Rows are points. Each table stands for the endless flat space through its points: a line for two points, a plane for three, and so on. The two share one point or none. Which?

First (2 x 3):
[[10 -3 14]
 [20 -7 12]]
Second:
[[21 -1 21]
 [ 9 -9  5]]
They share: [15 -5 13]

First, 2 rows:
[[ 11  10 -19 -10  17  -9]
 [ 21   0 -14   5  22  11]]
Second, 4 rows:
[[ -2 -14  -9  -5   6 -20]
 [-10 -26 -10  -1   0 -30]
 [ 28  40 -41 -14  25  15]
 [ -1  -2 -13 -19  30  -8]]
They share: no point

First:
[[  2   4  14  35  12  -4 -10  27]
 [  2  25  30  11  -8 -23  -4  -7]
 [  8  30  30  17  -6 -22  -6   9]
 [  6  15  12  29  18   5   2  17]]
Second (2 x 8):
[[ -4  22   9  10   9 -21  -9  -5]
 [ 12  18  33  30   1   3   7  15]]
They share: [ 4 20 21 20  5 -9 -1  5]

First (4 x 11):
[[ -8  -5  -3   7  -1 -11   4 -11 -11  -5 -21]
 [-14 -17   3  13 -16 -26  19  -2  -5  -5 -24]
 [  0  11 -27 -13   5  -5  -4  -7 -29   9 -13]
 [ -8 -10  -9  10 -10 -20   6 -10  -6 -21 -32]]
Second (6 x 11):
[[-18  13  -7   1  -2 -16  11 -18  13 -17  -1]
 [ -3   8   9 -35 -33 -24   2  13   5 -22 -25]
 [-13  -9   1 -10 -15 -26   6   5  -9 -20 -24]
 [-17   3 -17 -12  12 -13  -4 -24  18 -23 -14]
 [-12 -14  -1  -9 -17 -29   8   8 -17 -16 -25]
 [-26 -15 -19  18  -4 -40  28 -15 -12 -17   4]]
They share: no point

First (6 x 14):
[[  1 -10  -1   3  21 -30 -13 -22  -8 -19  20  -3 -35 -32]
 [-26  -7   6 -16  18  -7  -6   4  29 -20 -10 -32   4  -2]
 [ -5 -36  -1  34  16 -17  25 -24 -27 -31 -25 -17 -10 -56]
 [ -3 -31  27   4  10  -2  13  -7  -4 -35 -35 -20  -9 -24]
 [-14  -7 -17 -14  32  15   0   9   3  -8  -4 -34  27  12]
 [ -1 -12  31 -28  16  -5 -19  -2  17 -32 -10 -16 -16   8]]
Second (3 x 14):
[[  7 -29  17  -6   9  -2   9   1   4 -15  -8 -17  -1 -23]
 [ -6  -5  14  -3  20 -19  -6   4   2 -27   7  -8 -21   6]
 [ -4 -17   8  -9  16  -3   0  -2   6 -15  -5 -20  -5 -16]]
They share: [ -8 -11   6  -9  19  -6  -4  -2   6 -17  -2 -19  -9 -10]

First:
[[-20  -2 -25   7 -10  20 -11  25  23  20  -2 -19  17 -24  11   2  12 -18]
 [ 15  38  -5 -13   5   0  -1  25 -12  20  -7  -9 -28  21   1  -3 -18  -8]
 [  0  17 -11   0  -1  12  -3  31   6  24  -6 -15  -6  -1   4   3  -1 -11]]
Second (6 x 18):
[[  7  16 -12  -1  18  -6   5  44  10  43  -4   8  16  16  21  17 -10 -10]
 [-33  48 -22  22 -10  34 -14  12  18 -15  -2  -6 -37  -2  10  -7 -17   9]
 [ 18  16 -13 -14  -4   2  -6  22 -25  23 -10 -26  15  -1  12 -14  -1 -14]
 [-23  26   3 -19  -6  25 -16  29 -12  21  -4 -12  25  17 -13 -12  18 -10]
 [ 14  11 -16  11  -6   8 -18   9  26  12  15 -11 -40 -23  13 -15 -26 -17]
 [  5  20 -38  18   4  -4   0  16  32  11   0  -2 -39 -14  32  11 -33 -11]]
They share: [ -5  19 -19  -6  -4   8  -9  19   5  16  -3 -13  -5  -2   8  -4  -5 -15]
